Each row is a point. The points of each table are mixes of a few directions, plus a little noise. Count the directions of each table, and those that both share. Where both have some left over, give the other angles between the two spaces (their principal angles), to ten degrees, smallest first.

First, 4 rows:
[[ 0.67 -2.63]
 [-0.42  1.74]
 [-0.77  3.00]
 [ 0.51 -2.16]]
Second, 4 rows:
[[-0.38 -0.80]
 [ 0.22  0.54]
 [-1.49 -2.94]
 [ 1.57  3.23]]
Directions: first 1, second 1, shared 0; angles 40

First, 6 rows:
[[-0.46  0.27 -0.93  0.52]
 [-0.45 -1.12 -4.72  2.57]
 [ 0.64 -1.37 -1.38  0.74]
 [-1.54  3.09  2.94 -1.60]
 [ 0.75 -0.58  1.02 -0.60]
 [ 1.03 -0.30  3.01 -1.66]]
Second, 7 rows:
[[ 0.96 -1.05  0.75  0.94]
 [ 1.26 -1.38  0.98  1.23]
 [ 0.79 -0.87  0.62  0.77]
 [ 1.80 -1.98  1.41  1.75]
 [-1.42  1.57 -1.11 -1.39]
 [-3.83  4.20 -2.99 -3.73]
 [ 0.46 -0.49  0.35  0.43]]
Directions: first 2, second 1, shared 0; angles 40

First:
[[ 2.24  0.67  0.39 -1.20  1.33 -1.57  1.28 -5.18]
 [-1.00 -1.52 -1.25  0.66 -0.39  1.73 -0.41  0.04]
 [-0.87 -0.17  0.23  0.71  0.58  2.30 -0.96 -2.71]
 [-0.37 -0.61 -0.89  0.65 -0.73  0.04  0.31  0.52]
 [-1.93  2.40  2.07 -4.00 -0.85 -2.49  1.15  3.73]
 [-0.06 -0.61  0.09  1.63  1.07  2.70 -1.61 -2.58]
 [-1.62 -0.45 -0.82 -2.32 -1.15 -0.69  1.45  0.79]
 [ 2.89  0.39  1.64 -1.32  2.26 -0.85 -1.23  2.71]
 [ 0.80 -0.06 -1.32  5.36 -2.12 -1.24 -0.01  2.75]]
Second, 9 rows:
[[ 1.13 -0.32 -1.01 -2.05  0.49 -0.25  0.97  1.76]
 [ 1.59 -4.39 -1.10 -1.14 -0.49  0.50 -1.01 -0.31]
 [-2.30  3.81  0.19  0.23 -0.31 -1.69  0.97 -0.03]
 [-2.20  4.33 -3.95  1.43  0.05  0.28  0.29 -1.90]
 [-0.79 -2.20 -1.32  0.85 -1.12 -2.85  0.26  0.10]
 [ 0.65 -1.77  2.37 -0.02 -0.30  3.45 -2.66 -2.69]
 [ 2.04  0.87  3.85 -3.17  1.37  2.50  0.18  1.90]
 [ 0.65 -1.40  1.95  0.45  0.11 -1.17  0.51  1.50]
 [-0.78  1.06 -0.98  3.38  0.22 -0.70  0.46 -0.31]]
Directions: first 5, second 5, shared 2; angles 30, 40, 90

First:
[[ 0.75 -0.79 -1.05 -0.32  0.53 -0.10 -1.02 -1.68 -0.39  0.41 -0.65]
 [-1.45  0.94  1.39  0.37 -0.75  0.04  1.80  2.85  0.62 -0.19  1.29]
 [ 0.83  1.43  1.44  0.57 -0.58  0.53 -0.66 -0.45 -0.03 -1.83 -0.91]
 [-3.66 -0.84 -0.04 -0.38 -0.27 -0.76  3.92  5.34  1.04  2.66  3.44]
 [ 1.48 -4.63 -5.42 -1.77  2.57 -1.09 -2.55 -5.03 -1.21  3.75 -0.91]
 [ 0.43 -0.57 -0.72 -0.19  0.35 -0.11 -0.58 -0.97 -0.22  0.31 -0.34]
 [ 0.27  2.26  2.42  0.89 -1.08  0.65  0.14  0.86  0.27 -2.33 -0.50]
 [ 1.30  2.12  2.04  0.86 -0.83  0.82 -1.02 -0.82 -0.09 -2.73 -1.42]]
Second (9 x 11):
[[-0.03 -0.35 -1.19  0.29  2.45 -1.94 -1.01  1.65  2.83 -1.72  2.31]
 [-0.23  1.11  0.84  0.60 -0.98  0.93 -1.48 -0.80 -3.10  1.04 -2.87]
 [ 0.85  0.19  2.06 -1.13 -0.04  1.55 -1.72 -0.43  0.07  1.40 -0.04]
 [ 1.25  0.36  0.09  0.59 -1.95  0.09  0.20 -0.79 -0.21  0.88 -0.56]
 [ 1.14  2.90  2.04  1.14 -2.67 -0.85 -3.16 -5.07 -0.88  1.34  5.43]
 [ 1.36  0.60 -1.94 -0.61 -0.12  2.20 -0.44  1.37  3.02 -0.01 -1.17]
 [-2.13 -0.06 -3.42  1.68  1.03 -1.73  1.96  1.62 -1.12 -2.39 -1.94]
 [-0.81 -3.93  0.20 -0.50  2.16 -2.70  3.92  3.12  0.69 -1.31 -0.76]
 [-1.38 -0.83  1.33 -1.99  0.15  2.41  1.76 -0.61 -1.29  0.68 -0.40]]
Directions: first 2, second 6, shared 0; angles 50, 90

First, 10 rows:
[[-0.24 -0.02 -0.60  1.16 -1.29 -0.19 -0.15 -2.28 -1.03  0.11  0.26  1.20
   0.63  2.27]
 [ 2.15 -0.66 -4.06  1.37 -2.14 -1.24  0.99  2.87  3.22  4.85 -3.92 -3.16
  -3.11 -4.43]
 [ 1.97  1.62  1.27 -0.32  1.82 -0.18 -2.53 -0.40  0.01 -2.22 -0.81  1.47
   1.46  1.76]
 [-3.17 -0.72  0.34 -1.82 -0.90 -0.56  1.28 -1.99  1.20 -1.45  0.86  1.49
  -1.40  1.64]
 [ 0.29 -0.72 -1.23 -0.59 -1.31 -0.26  2.20  2.97  1.53  2.14 -0.62 -2.32
  -2.66 -5.47]
 [-0.54  1.40  1.75 -0.83  2.45  0.52 -1.18  1.65  2.56 -3.97  1.41  0.17
  -0.29 -0.24]
 [ 3.08  1.23  1.35 -1.57  0.44 -0.10 -0.92  1.06 -1.64 -0.08 -1.50  0.48
   0.61 -2.84]
 [-2.14 -1.72  0.07 -0.42  0.80  0.17  0.04 -0.94 -0.89  0.86  0.32 -0.31
   1.03  3.14]
 [-0.04  0.83 -0.30  2.69 -0.80  0.58 -0.57 -2.30 -0.90 -1.32  1.84  1.38
   1.15  2.38]
 [-1.46 -1.54  1.42 -0.03  0.81  1.42  0.76 -0.70 -4.09  1.10  2.22 -0.43
   2.52  1.73]]
Second, 10 rows:
[[-0.06 -0.43  0.09  0.10  0.09 -0.08 -0.47 -0.04 -0.41  0.67 -0.49 -0.15
   0.77 -0.38]
 [-0.01 -1.07  0.28  0.40  0.26 -0.15 -1.35  0.00 -0.93  1.65 -1.18 -0.44
   1.72 -0.94]
 [-0.06 -1.52  0.44  0.56  0.36 -0.10 -1.87 -0.08 -1.31  2.29 -1.71 -0.57
   2.38 -1.26]
 [-0.17 -2.74  0.69  0.88  0.70 -0.32 -3.53 -0.03 -2.33  4.19 -2.98 -1.16
   4.45 -2.42]
 [-0.03 -0.17  0.02  0.07 -0.01  0.00 -0.16 -0.01 -0.10  0.20 -0.13 -0.12
   0.24 -0.14]
 [ 0.16  2.79 -0.73 -0.93 -0.68  0.36  3.60  0.07  2.36 -4.34  3.04  1.13
  -4.58  2.44]
 [ 0.06  1.78 -0.41 -0.62 -0.42  0.17  2.24  0.08  1.49 -2.74  1.89  0.69
  -2.85  1.56]
 [ 0.13  3.40 -0.91 -1.10 -0.94  0.47  4.38  0.08  2.82 -5.27  3.71  1.34
  -5.50  3.12]
 [ 0.04  0.54 -0.15 -0.15 -0.18  0.05  0.64 -0.04  0.40 -0.75  0.45  0.15
  -0.75  0.43]
 [-0.19 -2.55  0.76  0.94  0.64 -0.31 -3.27 -0.05 -2.12  3.90 -2.79 -1.00
   4.07 -2.23]]
Directions: first 6, second 1, shared 0; angles 40
